Each row is a point. Before rounding, the points of a table are all equally far from one centre. They may lie mostly on one side of it. Write the centre, to within rounding.

Points, 5 rows:
[[ 34  38]
 [ 42  26]
 [-15  48]
 [ 29  43]
 [ 46   9]]
Centre: [2 8]

Points, 16 rows:
[[-19 -13  23  38  11  65  24   4  17]
 [-46  -4 -62  59  51  50  21 -29  -3]
 [-24 -19 -19  21   1  68  18   8 -22]
 [ 33 -24 -42  63  76  35  33  22  12]
 [ -4 -22   1  83  16  33  18  -8 -25]
 [-11 -42 -58  29  24  46  26  38   5]
 [ 40 -42 -17  14  18  15 -24 -45  15]
 [-32  10 -44  16   0  73  25  -3   2]
 [-33 -37 -46  20  -3  60   0  -2   4]
 [-21 -24  -7  51  39  77   2 -21  39]
 [-49 -28 -40  -6  17  36  36 -10  15]
 [ 11 -38 -14  50   0  47  37   5   0]
 [ -7 -63   4  49  53  28   3  23   2]
 [-43 -10  -3   3  30  71 -20 -24  28]
 [  4 -39 -24  14   3  64   1  -6 -21]
 [-16 -28 -17 -17  62  -7  50   8  14]]
Centre: [ -2   8 -25  27  40  14  -4  -1  12]

Points (21 x 18):
[[ 40  -4 -22 -18  24 -23   6  11 -44 -57  -2 -14  26 -21 -13 -45  24 -24]
 [ 16   3   8 -11  34  22 -18  46 -52 -49  33  42   9 -42  23 -48  62   0]
 [ 42  14 -28 -23  39  26  13  34 -53 -59  40  43  33  -9   9 -43  29  29]
 [ 28  -7  15   3 -13   0   8  20 -24 -53  28  34  28  15 -26 -54  52  -1]
 [ 45  13 -20 -35  43  -8  18  43 -29 -35  13  56  23  14  -8 -36  74 -30]
 [ -2 -26 -57 -62  32  -6  -5  34 -21 -43  25  52  47 -21 -14 -11  31  12]
 [ 59 -37   4 -26  34   0  11  42  -9 -64 -33  46  -8 -50  17 -34  64 -11]
 [ 44   5 -28 -19  34  -3  -8  49 -13 -56  20  47 -11 -18 -44 -42  55  -6]
 [ 37  14  -5 -34  11   1  18  68 -32 -39   0  37  25 -28  -5 -35  29  -3]
 [ 31  20  10 -46  50  26 -38  25 -36 -50  30  33   8 -30 -20  -6  -5  13]
 [ 13 -22 -27 -25  42  15  25  19 -30 -83  33  43 -25 -16  48 -76  50  -6]
 [ 31   2 -50   5   6  16  43   6 -41 -57  29  32  11   7  24 -44  72 -13]
 [ 53  -7 -46 -47  58 -22  -1  23 -11 -19   1  72  43 -28  22 -35  36 -21]
 [ 47  20  -2 -63  14  -3  22  24 -44 -39  36  34  10 -29  18 -42  38 -10]
 [  8 -27 -13 -25  48  22  18  48 -44 -41 -15  64  24  16 -24 -56  54 -43]
 [ 27  -6  -5  -2  -5  12 -11  24 -50 -37  18  37  17 -46  27   3  50  26]
 [ 27  16   2 -23  42  38  31  53 -31 -66  19  33  36 -50   5 -34  45 -35]
 [ 13 -12  22 -33  -3 -26 -20  17 -19 -16  44  55   5 -51  -5 -24  37 -14]
 [ 27  33 -22 -42  19 -18  10   1 -55 -48  27  47  -3 -12  -1 -16  34  10]
 [ 20  -6 -14 -35  21  -1  43   7 -65 -43  40  26  32 -34  -3 -32  50 -37]
 [-10 -10 -25  -5  63  22   5  44 -49 -67  46  -3  24  -8  12 -58  13  -1]]
Centre: [  3 -20  -4 -18  57  37  26 -15  18  -3   3  20   0 -15   2 -28  36   8]

Points (31 x 24):
[[-57  -1 -20   6  -2  22  -1 -15  41  -5 -84   7 -19 -28  -1   4  16  24
  -54  51  46  -7   1 -41]
 [-15  -7 -13  29 -38  23   7 -22 -22 -55 -42  20 -10  -1 -52   6 -35  34
  -34  79  78  -8  18  15]
 [-25 -57 -28  20 -25  -7  45 -16  15  25 -56  -1  -3  28  17 -15 -35  52
  -17  48  53  17  -4   3]
 [-55 -11 -46 -22 -21  30  33 -18  -4  -8 -26  11 -17 -37  -6  13  -2   0
  -25  85  14  -6  61  26]
 [-69   3 -25  -5   3  76   4 -14  -8   7 -20  -7 -44 -33 -39  -1 -24   4
  -43  57  39   7  27  -2]
 [-41 -15 -12  46 -27  28  -7 -89  24  -6 -30 -42 -10  37  61  41 -30  48
  -32  83  51 -26   8 -30]
 [-19  -7   1 -33   4  51   2  16  11 -61  -8  -4 -17  23 -17  17  19 -15
  -32  10  30  -1  40  29]
 [-36  -3 -16  30   4  67   9 -29 -14 -25 -64   3 -37  30  14 -35 -29  37
  -33  65  54   2  51 -21]
 [-76   0 -32  24   5  11 -23 -11  28 -13 -37 -35   9 -25  42  51 -20  29
  -36  30  34 -27   6   6]
 [ -9  -8 -25  20  -4 -46  15 -43  30   2 -54  33 -15  11  32  12 -14   5
  -14  28  -7 -38  41 -13]
 [-40   0 -15  48 -23  -2  61 -21  36  -8 -49 -17  21  51  -7  13 -30   7
  -33  41  55 -26  51 -36]
 [-67 -60   5  62   4 -25  63 -50  27  12 -24 -25  17 -19  23  -3  -8 -17
  -30  77  42  20  51 -18]
 [-21  -9  21  46 -20  10  21 -38  35 -20 -36 -38 -10  42   1  24   9  60
   32  35  31   2  25 -24]
 [-38 -38 -15 -12 -17  68  54 -44  21 -28 -44 -39 -12  40  -8  39  -3   6
  -15  55   4  17 -13 -32]
 [-34 -36  -1  -9 -11  16  10 -27 -17  -8 -58  27 -27  69 -20 -22  73  22
   12  53   1  -6  24 -10]
 [-14  -2 -29   3   9  67  36 -57 -14 -57 -14 -33 -49  12  -5  22 -25  47
  -47  71 -19   8  48 -21]
 [-41  18 -52   9  38  42  42 -43  -4  13  -6 -23 -47  36  33   7  21  14
    1  65 -26  11   5  30]
 [-21 -15  -4 -11  23  43  14   8  38 -54 -17 -23 -12   7 -24  41   9 -11
  -31  62  46  47  31 -34]
 [-78  23 -45  36  41  21  15  -1 -22 -48  15  43 -64  21  72  -8  45  34
  -38  60  35  13  30  -9]
 [-64 -22   9  -8  25  37  45 -38  -6 -42 -60 -49   4  38  11   2 -25  10
    5  37  19 -12 -12  18]
 [-45   9  16  16 -16  14  43 -47   7   1 -81 -13 -19 -12  -2  23 -14  29
  -30  34  52  27  49  18]
 [-71  13 -47  54 -14  44  17 -42   3 -16 -47 -18 -51  21  43  24 -40   3
  -23  78  28  26  40  12]
 [-21 -12 -49  30 -38  37  41 -12  -6 -17 -56 -46 -18 -17   5  31  -1   3
  -13  61  27  -1  18 -26]
 [-86 -37 -37  48  32  40  29  -3 -46 -18 -44 -30  -2   0 -13   5 -40  33
  -24  70  19 -27  21  -8]
 [-51   1  -3   6 -18  79  24 -27 -25  44  -5 -50 -25  28  16  54 -48 -19
  -45  52  14 -17  18 -19]
 [-36 -16  15  39  -2  80   3 -56 -11  14 -31 -26  15   3  22 -25  46  15
   -9  28   9 -24  20 -12]
 [-76   6 -20  44   3  58 -18 -37 -12 -19 -52 -45 -13 -17  10  49 -11  -4
  -22  52  28  15 -18  23]
 [-16 -33 -25  40   4  37  84 -22  19 -23 -21  35 -42 -27  20   2  -2  34
  -42  87  45 -12   5   4]
 [-27  -1 -16  23 -11  57  -8 -18  12   3 -20 -19 -11 -28 -19   6   7   2
  -15  42  34 -31  51 -55]
 [  0  -5   5 -35   4  16  42  11 -21 -35 -40 -49 -30  29 -39  -4  -8  57
  -28  51  21 -37  -2  -7]
 [-24 -36   9  -3 -30  75  28 -32  24   5 -38 -17  -7   4 -12   6 -20  10
  -13  40  45 -30  -3 -17]]
Centre: [-52 -12  15  24  -9 -11  10 -31 -21 -16  15  -5 -23  34   9   7  11  11
 -66  62  18   1   1 -10]

Points (31 x 24):
[[ -32  -43   40    4  -32   36  -48    7   -8  -31    9   55  -10  -20
     3   21   44  -61  -11   11  -26   41  -62   22]
 [ -58  -97  -30   16  -43   61    1    3  -54  -44   23  -13    2  -22
     5   77    5  -36  -14   52   -8   32  -23   14]
 [   0  -68   33    4  -66   13   -2   -4  -36  -35   12   37  -31   -5
    25  -29  -21  -49  -37    8  -36    9  -56    5]
 [ -14  -42   14  -24    9   36   54   49  -29  -21   25  -21    2  -23
    42    5   21  -58    9   20   -4    2  -24   29]
 [ -13  -55  -30  -18  -39   26   10   17  -17   -6   48   10  -33  -45
    40    8   31  -21    1   48    7  -19  -48  -18]
 [ -27  -76   25   -3  -43   -8   -6   46  -32  -11   13   -5   17  -64
   -12   41  -10  -50   23   13  -13   13  -64   15]
 [ -36  -36    7  -30  -20  -22   -7    8  -31  -22    6   45    2  -32
    41   13   20  -73  -12   56  -38   25  -30   36]
 [ -30   16   -4  -22  -24   20  -20   28   -6  -21   41    6  -10  -65
    15    8   41  -60   29    2   -1  -23  -38  -21]
 [   1  -47   20    7  -33   28   27   23  -21  -25   24   27  -37  -39
   -10  -39    4  -66  -32   27   -8   51  -31   19]
 [ -54  -50    4  -20  -21   25  -18   24  -23  -35   16   49  -13  -25
    22    8    0  -65   -3   10    8   27  -83   48]
 [  16  -62    6   10  -20   33  -24   30  -14  -79   -4  -17  -48  -15
    24    0   34  -57  -23   -3  -17   54  -52   19]
 [  14  -28    2   27  -64   40    9   10  -10  -51   44   -7    5  -47
    23  -20   -2  -88    0   25  -14   31  -22   12]
 [   3  -75  -32  -22  -50   20    3   -9  -21  -33   45    5  -43   13
    36   20   14  -66    5   16  -14   10  -34   32]
 [ -22  -20   -5  -21  -14   38    9   39  -73  -27   27   32    2  -22
     5   16   29  -71   12   48  -24   40   -7   44]
 [ -31  -91   -3    4  -35   61  -11    9   -1  -40   40   27   -4  -45
   -17   22    1  -76   -5   26   -9   68  -45   17]
 [ -44  -92   11  -64  -37   36    4   -6  -19  -20   17   40  -31   -8
    22   -8    6  -17   23  -23    3  -25  -25   32]
 [   6  -35  -13  -14  -20   28   11    0  -21  -44   48   30  -25  -24
     1   25   21  -75  -36   -4  -18   12  -16   41]
 [ -32  -64  -49  -23  -27   31  -25   11   -9  -32   53   32   -2  -58
   -46    9   37  -47  -19   35  -34   12  -27   20]
 [ -12  -84   -4  -24  -25   62  -20   38  -40  -40   37   22    1   -5
   -29   10   16  -87  -23   36  -39   19  -53  -21]
 [ -15  -49   -8  -14  -15   26  -19   58  -17  -35   28  -25  -45  -76
    19   30   14  -45   50   62    1   -2  -36   11]
 [  -9  -66    8  -27  -28   -4   16    2    2   -8   -2  -27  -23  -18
    12    6   38  -56  -12   37   -3   14  -58   61]
 [ -11  -38   -9  -39  -36   25  -47   18  -43  -14   25   18  -28    6
     1   49   11 -110  -27   17   12  -15  -16    2]
 [  17  -28   12    6   -3   26   -8   33   -5  -15   54   16   -9  -42
    31   18    4  -72   -7   30    6   31  -42  -10]
 [ -48  -78   -2  -24   -1   13   -3    7  -25    9   42   15   18  -41
     2   19   33  -60  -31    0    8   26  -33   -8]
 [ -26  -27  -17  -60   -7   11   -4   -1  -63  -19   28   58  -37  -57
   -13   -4   19  -45   -8   35   -4    9  -23  -24]
 [  -4  -31   -7  -26   -1   35   17   -4  -41  -37    5   53  -22   -4
    14    9   36  -37   54    6  -14   50  -56   -5]
 [ -22  -33  -15  -12  -39    6  -11   53  -16  -66   55   19  -30  -48
   -15   28   25  -29    2   18  -17    8  -37   15]
 [ -22  -67   -8  -16   -9   24  -35  -16  -45   20   -2   -6   -7  -25
   -17   51   63  -90    8    1  -20   27   -9   16]
 [ -12  -34  -17  -24  -38   40    7   -1  -16  -10   44   -4   -3  -56
    -6   17   26  -82  -10   11  -22   62  -60   -2]
 [ -36  -75   -8   -8  -39   -2  -40   15  -37  -33   26   -6  -23    4
   -47   18   31  -29   36   28  -33   32  -74    9]
 [ -20  -30  -11  -18  -50   27   -4   33   25  -62   16   57   -7  -16
   -19   22    9  -60    4   25  -44   32  -76    6]]
Centre: [-33 -34 -13 -13 -20  48 -27   1 -11 -26 -32 -12  -7 -17  -3   4 -23 -29
   4  22 -22   8  -5  -6]

Points, 29 rows:
[[  1 -52  22 -39 -61  23 -21   0 -12  11  -9   5  27 -16  11  17  51 -33
   -1 -36  -7  31  50  16]
 [ 29 -19  55 -37 -77  -2 -48 -19  10 -55  -7  -9  34  -6  16  53  50 -19
   -2 -59 -13  10 -12  19]
 [ 40 -23  45 -70 -69  39   1 -15 -14 -24 -12  28   3  17   5  18  39  12
   21 -33  -9 -51  59  18]
 [ 13 -43  49 -64 -33   8  -1  -6  -6 -15 -19 -29  16 -19  12  38  24   3
   15 -53 -23 -36   2  -3]
 [ 15 -39  32 -10 -91  20 -14 -12  32  -2   6  42  -2 -35  -9  15  19  -5
   -9 -65  -8 -32  58  -8]
 [ 45 -25  26 -65 -77  17 -23 -17  -6  -3 -13  -3  19 -43  24   5  39 -40
   13 -37 -37 -32  13  27]
 [ 56 -23  26 -87 -24   1 -54   8  11 -60 -14  -8 -35 -11  14   2  41   4
    2 -45   8 -18   2  21]
 [ 36 -20  54 -31 -47  14   5 -25 -45 -14  -2  29  17  -4 -11  32  -5 -16
  -23 -68 -30 -11  43  16]
 [ 29 -53  27 -57 -62   8  -9 -29  -9 -44 -27  27  33 -32  27   3  50   3
    2 -16 -37 -19  35  36]
 [ 41  -8   5 -53 -54  17  -5  -4   9 -26 -13 -11  47 -25  -1  12  55 -16
   10 -52  -9 -44  17  19]
 [ 20 -29  23 -67 -74  49 -27   0 -27 -23   6 -16  23  32  26  27  13 -39
    5 -29 -24   6  37  43]
 [-16 -44  14 -27 -76  17 -45   8   9 -24 -26  32  -1  15  50  14  68   5
   -4 -36 -55  -6  22   8]
 [ 33   6  36 -67 -48  42 -54 -14  11 -44 -39  23  38 -14  24  30  17  -7
   43 -40 -10 -25  24   0]
 [ 50 -28  56 -67 -77  43  -8  -3  36 -49 -24  28  10  -4  21  16  26 -24
    2 -50 -29 -22  39  13]
 [  3 -52  52 -62 -78  28 -20  16  13  -7   3  10   8   2  49  44  48 -10
   15 -31 -49   1   8  -4]
 [ 13 -49  34 -75 -55  12 -25   3 -10 -34 -25  -9  36  18  -3  41  24  16
   12 -56 -12  35 -30  20]
 [ 31 -23  32 -35 -73  10 -49  32   5 -24 -11  17  12  -7  20  31  62 -17
  -13 -60 -12 -21  47 -10]
 [ 35 -16  54 -69 -62  27 -24  28   6 -31  12 -17  41  -6  21  -9  23  28
  -12 -53 -46 -15  31  30]
 [  3 -35 -10 -67 -97  -4  -7 -36   4 -29  -6  34  -6   5 -16  23  23 -42
   -9 -49   8 -23  22  24]
 [ 29 -35  25 -29 -85   7   3 -27   5 -26  44  47  16 -16  34  38  61  17
  -11 -21 -30 -55   1  -3]
 [ -4 -55  23 -32 -35  39 -20 -32   2 -48  -5   8   9 -15  33  28  38  25
  -16 -56 -25  -8  48  12]
 [ 54 -75  70 -41 -52  38 -26  -4   4  13  -1  30  20 -33  -9   3  14  -1
   -7 -64 -37  10  18  23]
 [ 44 -57  22 -81 -60  24 -20 -56   9 -52 -10  26 -37  17 -34  -4  14  -3
    0 -58   2   3 -25  11]
 [ 41 -33  43 -57 -43  56  -7  23 -27 -10 -13   7  28   5   4   6   3 -32
   23 -45 -43  13  20  24]
 [ 41 -32  48 -42 -96  20 -35  26  19  -9  22  12 -28 -28  53  32  24  37
   -6 -39  -3 -28  -5 -26]
 [ 13 -56  32 -62 -48  43  -9 -18  -4 -31 -12  43   4 -17  21  40  16  21
   13 -59 -29 -33  34  -4]
 [ 17 -20  32 -62 -93  13 -35 -14   7  -8  17  39  25 -24  -9 -18  -4 -22
  -13 -82 -14 -14  29 -18]
 [ 46 -41  47 -52 -96  41  -4 -16  23 -20 -13  -1   6  21  35   4  19  42
   29 -46  11   4  41  34]
 [ 36 -52  64 -49 -11   7   2  -2 -14 -12  10  12   2 -17   5  23  57 -15
    7 -53   3 -27  18  29]]
Centre: [ 28 -15  26 -28 -47  13 -35 -13  20  -5   5  25   3  17   3   5   5   9
 -12  -5  -7  -6  -7  15]
